Each row is a point. The ring and each string are closed loops that go straight from each point to the next, and from the last back to the first. Before rounding, they use only three directions, however many columns there are. Count how often each string passes through the ring. Passing back the other way cancels.

Ring (8 x 4):
[[ 65  16 -13  -4]
 [ 50  50 -12  -3]
 [ 16  72   1   1]
 [-23  56  16   6]
 [-42  -6  25  11]
 [-29 -38  25  10]
 [ 19 -61  16   5]
 [ 53 -40   2   0]]
String (16 x 4):
[[ 31  26  14   0]
 [ 56  47  30  -6]
 [ 30  22  13   0]
 [ 14  14 -17   4]
 [ 32  49 -59   2]
 [ 54  78 -39  -3]
 [ 48  78 -26  -3]
 [ 30  70 -46   1]
 [  9  35 -45   5]
 [ 20  24   7   2]
 [ 38  51  33  -3]
 [ 50  80  30  -6]
 [ 47  92  -8  -4]
 [ 42  92 -46  -2]
 [ 27  49 -35   2]
 [ 23  30 -19   2]]
Times through: 1

Ring (6 x 9):
[[ 70   6 -15  13  13   6 -18  19  14]
 [ -5  70 -21   7  25  -5  -8  12 -10]
 [-51  61 -17  -1  26  -6  -1   5 -14]
 [-75 -15  -3 -11  16   1   4  -4   0]
 [-22 -66  12  -7   9  10  -1   1  19]
 [ 48 -60   8   4   7  13 -11  12  27]]
String (10 x 9):
[[-37  77  27  -1  36  -8   2  12 -17]
 [-14  36  19   0  27  -2  -2  11  -4]
 [ -8  19 -20   3  16   1  -7   8   1]
 [-11  31 -45   6  14   0 -10   6  -1]
 [ -8  15   3   1  20   1  -4   9   2]
 [-29  58  20  -1  31  -5   0  11 -11]
 [-15  17 -11   1  18   1  -5   7   1]
 [-37  35 -47   2  15  -2  -7   2  -6]
 [-63  68 -58   2  19  -7  -5   0 -17]
 [-65  95 -10  -1  33 -11   1   6 -24]]
Times through: 1

Ring (9 x 14):
[[ 36  -2   8  -1   2 -30 -16  13  17  16  -4  -8  -6  17]
 [ 27  34   2  -7 -13 -20 -12   2  13  20  -6  -7  -9  15]
 [ -7  54   7  -4 -22   0  -6 -11   4  16 -13   1  -9  11]
 [-41  44  20   6 -18  15  -2 -15  -5   6 -20  11  -5   8]
 [-62  16  34  17  -6  22   0 -12  -9  -3 -24  18   1   6]
 [-61 -30  43  27  13  15  -3   0  -7 -10 -25  20   6   7]
 [-37 -57  39  29  24   1  -9  10   1  -8 -22  15   6  10]
 [ -4 -59  29  22  25 -16 -14  17  10  -1 -15   6   3  13]
 [ 23 -40  19  11  17 -27 -16  19  15   7  -8  -2  -1  16]]
String (21 x 14):
[[-19 -25  48   9  21 -12  -7  16   0  -6  -4   5  12  16]
 [-10 -25  54   4  25 -20  -7  21   0  -7   4   1  15  19]
 [ -7 -15  18  14   5  -7 -11   4   8   6 -17   5  -3  11]
 [ 16 -35   0  19   5 -16 -18   7  17  13 -23   2 -11  10]
 [ 49 -38 -15  14   4 -30 -24  12  27  22 -19  -5 -17  13]
 [ 57   0   2  -7   3 -40 -19  17  22  20   1 -14  -7  19]
 [ 31  34  29 -19   1 -34  -9  16   9  11  14 -13   5  23]
 [  9  26  22  -6  -3 -17  -8   6   6  10  -1  -4   0  17]
 [  5  48  32 -16  -6 -17  -5   5   2   9   7  -6   4  19]
 [ 17  92   4 -22 -32 -12  -6 -10   6  23   0  -9  -9  16]
 [  0  83 -14  -7 -41   5  -7 -23   7  26 -20   0 -20   8]
 [-19  57 -13   8 -35  16  -7 -25   5  21 -31   8 -21   4]
 [-54  83  18  -1 -34  26   3 -26 -10   9 -21  12  -7   6]
 [-62  56  43   1 -14  20   5 -13 -15  -3 -12  13   6  10]
 [-42  22  47   3   2   4   0   0  -9  -4  -6   9   9  13]
 [-28  -2  24  14   0   4  -7  -2   1   2 -19  10  -1   9]
 [-41 -25   8  32  -3  17  -9 -10   3   4 -39  19 -10   2]
 [-78 -52  34  44  12  29  -4  -7  -7 -11 -42  29   0   1]
 [-61 -71  28  46  18  20  -9  -1  -1  -9 -42  26  -2   2]
 [-27 -47  15  32  10   4 -12   1   7   1 -32  15  -6   6]
 [-19 -24  27  17  10  -4  -9   6   4   1 -18   8   1  11]]
Times through: 1
String (24 x 14):
[[ 13  35  31 -14  -1 -23  -7  10   4   9   8  -8   5  20]
 [ 33  68  16 -25 -16 -28  -8   5   9  19  11 -14  -2  21]
 [ 32  64 -21  -9 -33 -13 -13 -12  17  30 -14  -7 -21  11]
 [ 15  72 -18  -7 -37  -3 -10 -18  12  28 -18  -3 -21   9]
 [-12  95  12 -17 -33   3  -1 -16  -2  17  -5  -1  -7  13]
 [-27  47  43  -8  -5  -2   0   0  -7   1   1   3   8  16]
 [-27  26  28   4  -6   3  -4  -4  -2   4 -12   7   0  11]
 [-50  47  44  -1  -8  12   3  -7 -12  -3  -7  10   7  12]
 [-82  47  41  11 -15  33   6 -20 -17  -5 -23  20   3   5]
 [-86  19  39  22  -8  35   4 -18 -15  -8 -30  24   2   3]
 [-94  10  64  18   6  29   7  -8 -21 -18 -18  23  15   8]
 [-59   2  61   9  13   9   2   4 -13 -13  -7  13  16  13]
 [-24 -11  24  16   4   1  -8   1   2   2 -19   9  -1  10]
 [-48 -20  57  14  19   2  -2   9  -8 -12  -9  12  14  13]
 [-56 -50  70  21  34   1  -2  17 -10 -20  -8  15  21  14]
 [-35 -39  58  15  28  -7  -5  17  -4 -12  -5   9  16  15]
 [-20 -80  45  28  36 -13 -12  22   5 -10 -15  10  10  13]
 [  2 -81  16  32  26 -15 -18  17  15   2 -25   8  -3  10]
 [ 11 -61  -2  29  12 -13 -20   8  19  11 -30   6 -12   8]
 [ 43 -77   8  20  27 -37 -24  26  25  10 -13  -4  -5  16]
 [ 40 -35  25   0  22 -41 -17  27  17   8   4 -10   4  21]
 [ 22  -2  34  -7  14 -32 -11  20   9   6   8  -8   7  21]
 [ -3  -2  20   7   2 -10 -10   5   7   7 -12   3  -2  13]
 [  1   4  19   5   1 -12 -10   5   7   8 -10   1  -2  14]]
Times through: 0
